Every row gives one point. To make a cloud, some directions were put in groups of two or more. Within a group, all points are equally far from the middle, so they leave a hole (a ring in 2 directions, a hollow ball in 3). The other directions are filled evenly. Then the cloud was stretched, turned, moved and blurred a little. How many holes are there, and how many directions does each take, smallest first?

Cloud, 22 rows:
[[ 2.6  5.9  0.0]
 [ 1.7  4.6  1.8]
 [-2.2  1.1 -0.1]
 [-2.4  2.4 -0.3]
 [ 2.3 -3.9  4.0]
 [ 0.8  2.8 -4.2]
 [-0.2 -1.2 -5.2]
 [ 3.7  5.5  1.9]
 [ 0.5 -1.1  5.2]
 [-4.5  1.3 -2.2]
 [-1.4  4.1 -3.7]
 [ 5.1  2.1 -0.3]
 [ 1.5  4.0 -1.4]
 [ 2.2  0.5  3.0]
 [-2.3 -0.1 -0.7]
 [ 4.1  6.9  0.8]
 [ 1.9  4.6 -2.7]
 [ 0.1 -0.3  1.9]
 [ 0.5 -1.4 -1.7]
 [ 0.8  1.2 -4.6]
 [ 1.9  0.0  2.2]
 [ 2.4  6.5 -1.8]]
Holes: 0

Cloud:
[[ 2.7 -1.3 -0.2 -0.4]
 [-1.9 -0.8  0.6  1.3]
 [-3.6 -0.6 -3.7  5.4]
 [ 0.3 -6.3  0.0 -2.6]
 [-5.1 -1.3  1.0  1.3]
 [-5.0 -3.3  5.4 -0.6]
 [-4.0  2.0 -3.4  0.1]
 [-0.1  0.4 -5.2  1.9]
 [ 0.6  0.5 -2.5  3.0]
 [-0.4  1.5  4.7 -1.1]
 [-3.5 -1.1 -2.9  5.6]
 [-1.6 -3.3  5.7 -3.1]
 [ 1.4  0.6  3.9 -0.5]
 [-4.0 -5.0 -1.9 -2.8]
 [ 3.0 -1.0  0.0 -0.9]
 [-6.5 -2.3 -0.6 -4.1]
 [-1.4  0.1  1.7 -5.0]
 [ 3.1  1.9  3.2 -1.7]
 [-2.7 -0.8 -3.5  0.4]
 [-5.4 -2.9 -0.7 -4.9]
 [ 0.6 -0.8  3.5  0.1]
 [-2.8 -3.5 -1.5  1.2]
 [ 0.1 -0.1  4.4 -4.3]
 [-5.1  3.9  0.8  1.8]
 [-2.9  1.1 -1.5  2.8]
 [-2.9 -4.3  3.7 -1.5]
 [-0.3  3.4 -0.4  0.2]
 [-1.2  1.4 -1.1 -2.6]
 [-1.2  1.1  7.2  1.0]
 [-1.7 -2.4  3.3 -5.4]
 [-1.7 -3.0  5.0 -0.9]
 [-5.8 -3.2 -0.8  1.9]]
Holes: 0

Cloud:
[[ 0.9 -2.3  0.2  5.2]
 [ 0.2 -2.4  2.0  5.0]
 [ 2.8 -0.3 -4.4 -3.4]
 [ 4.4  4.4  2.3  0.5]
 [-0.1  0.4 -5.6 -3.1]
 [ 1.1  4.3  1.2  1.8]
 [ 1.7 -0.3 -5.1 -4.4]
 [ 1.8  4.4  2.1  2.5]
 [-0.2  2.8 -2.9 -4.3]
 [ 2.0 -0.9 -2.4  5.1]
 [ 0.0  0.2 -5.0  1.3]
 [ 3.0  4.0  3.9  1.7]
 [-0.2 -3.7 -1.9 -2.9]
 [ 3.8 -1.2 -2.0  2.3]
 [ 0.1 -0.4  4.7 -3.0]
 [ 1.0 -0.2  5.6  0.9]
 [ 3.0 -0.2 -4.3 -3.3]
 [-3.0  0.2  4.0  1.8]
 [ 0.1  2.3  1.4 -6.1]
 [-2.0 -4.2 -1.5 -3.5]
 [-1.1 -1.0  4.0 -4.4]
 [-0.4  2.8 -1.1 -5.6]
 [ 0.4  2.1 -4.5 -0.1]
 [-0.3  3.8  0.9  0.6]
 [-0.6 -2.5  1.6  5.1]
 [ 1.8  1.9  4.5 -2.8]
 [-0.7  2.0  1.5 -6.2]]
Holes: 2 (2, 2)

Cloud:
[[-2.9  0.8 -3.0  0.9 -2.9 -4.1]
 [-6.2 -4.6  1.1 -0.2 -5.6  2.8]
 [-1.3 -2.7  1.8 -2.5 -6.7  1.6]
 [-3.0  0.8 -4.7  0.8 -3.5 -3.3]
 [ 4.5 -1.7  1.4  4.8 -0.5  0.1]
 [-5.3 -1.0  2.1 -2.8 -4.6  3.0]
 [-3.6 -2.3 -3.4  3.8 -3.5  1.5]
 [-1.0 -2.7  0.1  2.6 -3.6 -3.7]
 [ 3.0 -1.7  3.9 -0.4  4.0 -1.0]
 [-4.9 -3.9  1.7 -2.3  1.3  1.3]
 [-1.6  1.8 -5.5 -1.0  2.1  2.1]
 [ 0.2  1.6  0.1 -5.1  3.6 -2.3]
 [ 4.0 -2.4  7.1  0.1  2.5  0.6]
 [-1.0  0.9  3.6 -2.1 -0.3  6.4]
 [ 1.8 -3.5  2.5 -1.0  0.8  3.1]
 [-4.7  1.4  1.4 -4.0  0.3  4.7]
 [-5.5  3.2 -5.0 -2.8 -2.7  0.6]
 [-3.5 -1.5 -2.2  5.6 -2.6  2.6]
 [-4.1 -0.8  5.5  1.4  1.0  0.7]
 [ 0.3 -0.5  6.5 -2.9 -2.1 -0.1]
 [-4.7 -2.1 -1.3 -0.3 -5.2  0.4]
 [ 0.7 -2.8  0.7  0.5  3.2 -5.4]
 [-1.7 -1.6  2.6 -0.9  2.6 -3.7]
 [-6.1  2.6 -0.3 -1.5  4.0 -2.2]
 [-3.6 -5.8 -0.5  3.4 -2.8  3.4]
 [-1.3 -1.9 -2.1  0.2  4.9 -1.7]
 [ 3.5  0.1 -4.2 -3.2 -0.4 -1.5]
 [-0.4 -1.8 -2.7 -0.9  3.4 -0.6]
 [ 2.4 -1.6  1.4  5.4 -0.8 -2.7]
 [ 3.0  1.3  5.1  0.9  2.6 -0.4]
 [-1.6  1.7  1.3 -4.1 -2.6 -0.9]
 [-1.2  4.9 -3.8  2.0 -1.4 -2.0]
 [-3.5 -3.8  4.3  1.1  1.3 -1.4]
 [-6.7 -5.2  2.1  3.1  0.3 -0.2]
 [-0.2 -4.2  1.0 -0.6  2.4 -1.5]
 [ 0.9  4.5  1.9 -2.2  0.7  1.3]
 [ 1.4  6.6 -3.3  0.0  2.5 -0.2]
 [-2.0  2.9 -2.4  3.6  0.1  3.7]
 [ 1.3 -2.4  4.5 -5.2 -1.7  1.0]
 [-3.8 -0.8 -5.4  4.5 -0.4 -2.9]
 [ 0.4  3.3 -1.3  4.2  1.1 -2.1]
 [ 0.9 -1.3 -3.9  3.8  2.8 -4.3]
 [ 3.5  1.8  4.2  1.2  0.3  3.1]
 [ 2.6 -1.7 -1.8  3.7 -0.7  0.2]
 [-3.5  0.4 -6.1  0.1 -3.4 -2.1]
 [ 2.2  2.7  3.3 -2.4  2.5  1.2]
 [-0.8 -3.4 -0.3 -2.8 -0.2  1.0]
 [-1.1  1.7 -3.8 -4.9 -2.5 -1.2]]
Holes: 1 (4)

Cloud, 52 rows:
[[-3.0 -2.2  3.9 -3.5  0.1 -0.5]
 [ 0.8  0.3 -3.6  2.7  3.9  5.9]
 [-5.0  2.4 -1.7  1.2 -0.5  4.6]
 [ 0.4  0.3 -2.3 -2.5 -0.2 -4.3]
 [-0.3 -4.4 -1.2  0.9 -1.0  4.0]
 [ 1.1  2.8  2.0  4.2  4.7  2.6]
 [-3.4 -2.6 -2.0 -3.1  6.0  0.7]
 [ 3.3  2.9 -2.8  2.4 -1.6  0.7]
 [ 1.7 -1.9  4.8 -1.4  3.8  3.0]
 [ 3.7  1.5 -0.6 -3.7  6.2  2.6]
 [-1.7  1.0 -3.8 -5.1  2.9 -2.3]
 [-4.0 -2.1 -3.2  1.5 -0.6  3.9]
 [ 0.0  6.1 -2.7 -0.9  4.4 -1.4]
 [-4.1 -0.9 -0.3  1.6  5.7 -1.3]
 [-5.2  2.7  2.5  0.6 -1.6  1.3]
 [-4.6  0.1 -3.2  1.8  0.5  4.9]
 [ 3.3  1.2 -4.1 -3.2  5.2  3.6]
 [-3.4  0.5  4.0 -2.9 -1.6  0.8]
 [ 3.7  4.9 -3.7 -0.1  2.1  3.0]
 [-2.9  0.1 -3.9  2.1  5.3 -1.3]
 [-1.9 -1.0  2.7 -5.3  4.5  1.5]
 [ 1.6  1.0  4.6  3.8  2.3  1.3]
 [ 3.2  1.1  0.5 -1.1 -2.6  3.3]
 [-3.5  4.4 -1.7 -0.6 -2.6  0.0]
 [-3.1  1.2  1.0  5.0  2.2 -0.6]
 [-4.7 -0.1  2.3  1.9 -1.8 -0.4]
 [ 0.0  4.7 -4.6 -0.1  4.6 -1.4]
 [ 0.3  4.0 -0.3  3.8  5.6  1.2]
 [-1.0  0.6 -4.0  3.6  4.9 -0.9]
 [ 2.8  3.9  1.3  2.3 -2.1  0.7]
 [ 0.0 -0.1  2.9  0.6 -2.2  4.8]
 [-1.6 -2.6 -4.1 -0.1 -1.4  3.9]
 [-1.2  3.3  0.9  5.0 -0.7 -0.2]
 [ 1.6  2.8  4.5  1.1 -0.5 -2.0]
 [-2.2  3.8  2.1 -3.4 -0.6  4.0]
 [ 3.3 -1.7  3.9  0.8  1.4 -2.3]
 [-0.8 -1.2  4.2  1.2  3.0 -3.5]
 [ 2.2  6.1 -0.5 -1.7  1.0 -2.0]
 [-5.1 -0.7  0.1  1.2  3.5  4.4]
 [-2.6  0.5  1.7  1.7  2.2  6.3]
 [ 0.2 -0.7 -4.5 -1.1  1.7 -3.7]
 [ 0.4  0.6 -0.4  5.9  0.1  0.2]
 [ 1.5  0.1 -0.8 -6.5  3.5  2.4]
 [-4.6  2.4  1.1 -1.2  4.3  4.2]
 [-0.4  5.4  0.0  0.0  6.1 -1.2]
 [ 1.6 -2.1 -3.0  3.7  3.6  4.5]
 [ 2.9  4.9  1.0  1.7 -1.0  2.8]
 [-0.4 -1.4  4.4 -4.4  2.2  2.3]
 [ 4.5 -2.4 -4.0 -0.8  4.8  1.4]
 [ 3.8  1.8  1.4 -4.3  0.3  2.5]
 [-1.8 -3.1 -1.9 -5.3  2.9 -1.2]
 [ 2.4  4.6 -3.0  1.5  1.2  5.0]]
Holes: 2 (2, 4)

Cloud, 72 rows:
[[-2.1  4.6  3.3 -3.8  2.7  5.8  1.7  5.4]
 [ 0.5 -1.4 -3.9 -4.6 -3.5  1.1  0.6  3.6]
 [-4.7  0.6  3.8 -0.6  1.3  1.6 -5.7  3.9]
 [-1.1  2.4  4.8 -1.9 -1.5 -1.6 -5.1  4.3]
 [-1.4  3.9  4.7 -4.6  6.1  0.8 -1.7  5.3]
 [ 6.4  1.6 -1.7 -2.2  1.2  0.0 -2.7  0.2]
 [ 1.9  1.8  0.2 -5.0  2.3  3.4 -1.2 -0.7]
 [-3.6  3.6  2.1 -1.6  1.8 -1.4 -0.4 -4.2]
 [-2.2  6.6 -2.3 -1.1  2.3  3.3  0.4  0.9]
 [-2.7 -1.0 -2.3 -1.0  7.6  1.9  0.8 -1.6]
 [-5.3  0.3  0.4 -3.3  3.0  0.6 -2.8 -3.5]
 [ 1.1  1.0 -0.2  3.0 -2.7 -2.5 -0.5 -1.0]
 [ 2.0  0.0  6.8 -2.7 -0.1  2.9 -1.8  3.7]
 [-0.1 -1.6 -1.0 -3.9  3.8  0.3 -1.9 -0.2]
 [-2.8  2.4  3.5 -0.6  6.8 -2.6 -0.4  0.8]
 [-4.9  0.5  2.0 -4.6  4.8  0.8 -1.5  0.5]
 [-1.4  6.1 -2.4 -4.9  1.1  1.4 -3.0  1.4]
 [-2.5  2.5 -1.3 -0.6 -0.3  6.9 -2.5  3.0]
 [ 1.3  1.8  4.7 -4.1  1.2  0.0 -0.6 -1.7]
 [-0.3  5.1 -3.3 -0.2  2.2 -4.7  1.3  0.2]
 [-5.7 -1.6  6.6 -3.3 -0.4  1.8 -5.4  3.2]
 [ 3.0  4.0  4.6 -0.2 -0.1 -2.1 -0.1  0.0]
 [-1.7  4.9  2.5  4.0  0.4  0.2 -1.6  4.0]
 [-2.6 -1.4 -0.1 -3.1  2.3  2.4  4.5  2.1]
 [-2.4 -1.2  3.3  0.0  0.1 -5.8  3.2  2.2]
 [ 4.2  1.0  1.8 -2.2 -3.1  1.8 -0.2  4.2]
 [-1.2  1.5  4.4 -0.7  0.0  1.2  4.5  3.9]
 [-0.3  4.4 -3.8 -3.1  1.8  2.9  0.9  0.7]
 [ 3.4  2.1  3.4  1.2 -0.6  2.9 -2.2 -0.7]
 [ 1.4 -3.0 -1.1 -3.7 -2.4  1.7 -2.7 -4.0]
 [-1.2  2.0  4.0 -1.7 -3.4 -0.8 -0.3 -0.3]
 [-0.4  1.2  5.2 -6.1 -0.8  1.2  1.0 -2.6]
 [-1.0 -1.6  2.7 -3.2  1.7  1.2 -4.8  1.4]
 [-2.3 -2.4  4.1 -1.5 -4.2 -0.4 -2.0 -0.5]
 [-1.9 -0.8  5.0 -2.3  6.1 -2.3  0.1 -0.3]
 [ 0.3  0.2  6.5  0.1 -1.5 -3.1  1.2  4.4]
 [ 0.6  6.3 -1.6 -0.2 -5.2 -0.1 -2.9  1.1]
 [ 0.2  3.0  2.1 -3.2 -0.5  0.8  1.6 -6.6]
 [-0.8  4.4  5.9  1.9 -0.9  0.8 -0.6  1.1]
 [-1.0 -3.2  3.3 -4.0  0.0  0.3 -2.4 -1.3]
 [-0.3  4.6  2.6 -1.8  0.5 -1.5 -3.3 -1.8]
 [-3.0 -1.5  0.9 -6.2  3.4  3.2  0.3  1.7]
 [ 3.3 -2.3  0.9 -3.2 -1.9 -2.1 -6.0  2.4]
 [-1.7  2.5  5.1 -4.5 -2.9  0.5 -2.9 -1.6]
 [ 0.4  4.9 -0.7 -3.3 -1.9 -3.6  4.4  0.5]
 [-2.9  1.3  3.4 -5.1  3.1 -1.4 -2.5  3.9]
 [ 1.5  1.5 -1.2  0.0 -8.2 -2.3 -4.9  2.1]
 [-2.1 -1.0  3.0  0.5  2.0 -4.9 -1.0  1.5]
 [ 2.9  3.6  3.6  0.4  0.3  0.1  1.3 -1.4]
 [-1.9  2.2  4.3 -4.7  7.9 -1.3  0.6  0.8]
 [-0.5 -0.4 -3.3 -2.0 -1.1 -3.1  3.8  3.8]
 [-3.6  0.7  1.1 -1.9 -0.6  3.8 -8.1  2.2]
 [-4.8 -0.1  1.8 -5.9  5.6  3.2  0.2  0.3]
 [-1.8  1.8 -3.2 -1.4 -3.8  0.4 -1.8  4.1]
 [-0.9  2.1 -1.6 -3.5  2.5  5.4 -3.5 -0.1]
 [-1.4  3.4  5.4 -5.9 -1.6 -1.2 -4.6  3.8]
 [-2.4  3.9  1.9 -2.0  4.6  2.7 -0.6  6.4]
 [-1.4  0.6  6.0 -3.9 -2.9 -2.1 -4.5  4.6]
 [-3.5  2.6 -2.3 -0.5  2.1 -3.5  0.4 -2.4]
 [-3.7  2.7  2.2 -0.6 -0.1  0.6 -1.9  7.3]
 [-0.1 -4.3  3.8  0.5  1.6 -2.4  1.7 -1.0]
 [-4.1 -0.2 -4.4 -2.3 -4.7  3.5  0.1 -0.5]
 [-2.9  4.6 -1.8 -1.7  3.2 -2.4 -0.4 -2.3]
 [-0.1  0.3  1.0 -5.4  0.5  4.7 -1.3  3.8]
 [-0.3  3.5 -3.7  1.8  1.7  1.2  2.9 -0.2]
 [-6.6 -0.1 -0.4 -3.1  0.2 -1.6 -0.1  0.5]
 [ 1.2  1.9 -1.3 -3.6 -0.4  6.1 -1.4 -1.4]
 [-2.5 -1.4  1.5 -0.5 -4.0 -3.8 -1.7  3.2]
 [-5.3  0.2 -0.4 -1.5  4.4  2.6 -1.2  2.4]
 [ 2.6  6.6  2.5 -2.5 -3.9  0.3  0.3 -1.2]
 [ 2.0  1.1  3.9 -1.1  0.2 -3.0  2.6 -0.6]
 [ 1.8 -2.0  0.3 -4.8 -3.6  1.3 -0.2 -1.7]]
Holes: 1 (3)
